Each row is a point. A path goes straight from each point to the next, and from the last back to the first. The post is the endless flat space through its rows: a point in 2 columns, a line in 3, a plane in 4, and so on, so that a path can go around it. Count how often the path circles the post. Going back the other way cancels.
In the rows, zero is written as 128.

Post (2 x 3):
[[142 143 132]
 [ 98 108 149]]
Path (25 x 3):
[[134 140 118]
 [ 99 151 139]
 [114 129 153]
 [ 88 100 172]
 [109 142 155]
 [113 138 136]
 [ 62  94 187]
 [112 132 145]
 [101 132 126]
 [124 172 120]
 [115 164 152]
 [ 89  92 188]
 [177 119 143]
 [141 117 105]
 [ 79 100 142]
 [133 174 107]
 [123 161 108]
 [ 95 118 127]
 [114 153 123]
 [ 99 122 160]
 [113 106 179]
 [114 135 169]
 [ 85  93 170]
 [104  74 167]
 [116  82 122]]
Times around: 2

Post (3 x 4):
[[101 142 158 103]
 [113 118 129 170]
 [153 141 112  96]]
Path (25 x 4):
[[ 90 112 175 102]
 [150 138 151  85]
 [128 147 157 121]
 [172 106 120 112]
 [ 84 126 150  73]
 [108 137 105 106]
 [135 116 120 106]
 [108 126 179 131]
 [135  87 128 152]
 [119 126 137  62]
 [ 97  99 176 172]
 [135 129 171 139]
 [134 103 141 170]
 [125 163 161 114]
 [139 178 115 111]
 [125 169 132  84]
 [166 154 114 107]
 [101 126 183 114]
 [117 117 129  61]
 [ 71 134 142 144]
 [179 167  77 145]
 [142 122 129 173]
 [152 180 152  84]
 [136 145 113 136]
 [127 138 117  85]]
Times around: 0

Post (7 x 8):
[[161 138 190 148 100 155  82 108]
 [120 122 129 163 129 131 149 164]
 [124 140  96 105 189  98 113 152]
 [128 127 109 118 135 129 110 118]
 [162 127 116 155 121 160 176 164]
 [161 132 140 135 110 107 146 148]
 [120 170 125 109 147 113 100  90]]
Path (34 x 8):
[[129 113 121 110 157 136 117 117]
 [196 107 115 106 136 130 122 132]
 [103 120  60 164 136 139 127 121]
 [167 142 137 148 121  87 154 193]
 [147 150 147  95 117  96  95 121]
 [130  83 114 117 113 172 125 141]
 [125 103 139 119 116 117 119 115]
 [124 109 170 140 152  65  88 112]
 [151 188 165 144  97  91 126  82]
 [165 195 125 122 139 127 125 108]
 [106 164 157 116 126 115  96 131]
 [127  95 116 118 139 172 124 157]
 [127  94 109 114 160 110 129 141]
 [150 113 213 164 111 138 108 128]
 [127 111 138  94 162 135 116 153]
 [104 177 161 106 113 109  90 111]
 [165 185 107 107  91 116 145 105]
 [134 140  86 149 141  96 104 143]
 [188 117 128 159  88 152  99  87]
 [133 141 176 179 150 168  80 160]
 [ 99 139  51 166 142 118 162 154]
 [117 137 125 164 173  90 114 133]
 [154 129 147 144 147 157 112 133]
 [140 152  96  94 181 118 149 136]
 [140 158 125  90 161 106 133 108]
 [144 139 165 147 172 113 117 136]
 [216 167 122  96 146 133  95  92]
 [125 114  95 163 146  88 112 193]
 [ 74 107 123 139 104  79  99 142]
 [ 79 148 134 111 131 105 103 110]
 [ 82 147 151 168 125 123 136 162]
 [152 188 117 154 137  86 152 168]
 [158 136  50 149 127 102 175 127]
 [150 156 182 136 153  95  97 109]]
Times around: 1

Post (8 x 9):
[[165 137 100 141 126 137 132 142 107]
 [124 113 140  99 134 134 103 146 128]
 [114 157 128 120 113 110 118 113 119]
 [ 71 120 139 111 100 122 111 153 117]
 [114 131 124 143 128  61 136 106 134]
 [132 118 147 109 115 125 127 141  88]
 [223  95 125 111  93 194 163 137 118]
 [107 148 134 151 141 117 142 127 106]]
Path (31 x 9):
[[135  93 125 124 108 143 103 183  76]
 [117 119 102 153 149 132 118 139 143]
 [ 77 104 115 140 102 140 179 147 104]
 [ 82 110 134 106 157 124 114 107 160]
 [169 106 107 171 111 103 131 114  83]
 [124 168 109 132  89 117  77 151  98]
 [118 136 144 110  95 106 140 136 132]
 [ 75 142 123 109 133 117 113 169 168]
 [105 131 124 120  96 153 110 163 137]
 [112 133 142 147  71 165 137 122 138]
 [ 67 107 111  92  71 148  62 157 122]
 [122 137 134 114 123 189 146 136 102]
 [107 107 136 126 111  86 162 149 100]
 [144  86 126  97 112 154 159 128 116]
 [193 103 142  86 111 220 164 143  63]
 [181  57 151  65 136 125 120 175 120]
 [162  94 159  85 131  86 119 126 136]
 [103 144 148 119 149 112 101 178  98]
 [178 149  98 136 125 135 155 140  87]
 [114 153 121 131 109 131 152 101  98]
 [ 90 158 120 139  91 169 119 134  88]
 [ 84 102 175  98  99 137  78 163 140]
 [113 150 141  99  81 161 107 179 120]
 [118 176 115  94  99 141 135 157  91]
 [179 121 145 144 157 108 151 141 122]
 [131 107 171 148 117 197 149 175 105]
 [ 98 110 144 161 125  92 153 105 114]
 [177 152 139 143 132 138 180  78 102]
 [ 80 123 138  89 146 142 102 176 120]
 [157 194  97 137 128  91 122 154  88]
 [151 138 148 121  78 166 124 150 103]]
Times around: 1
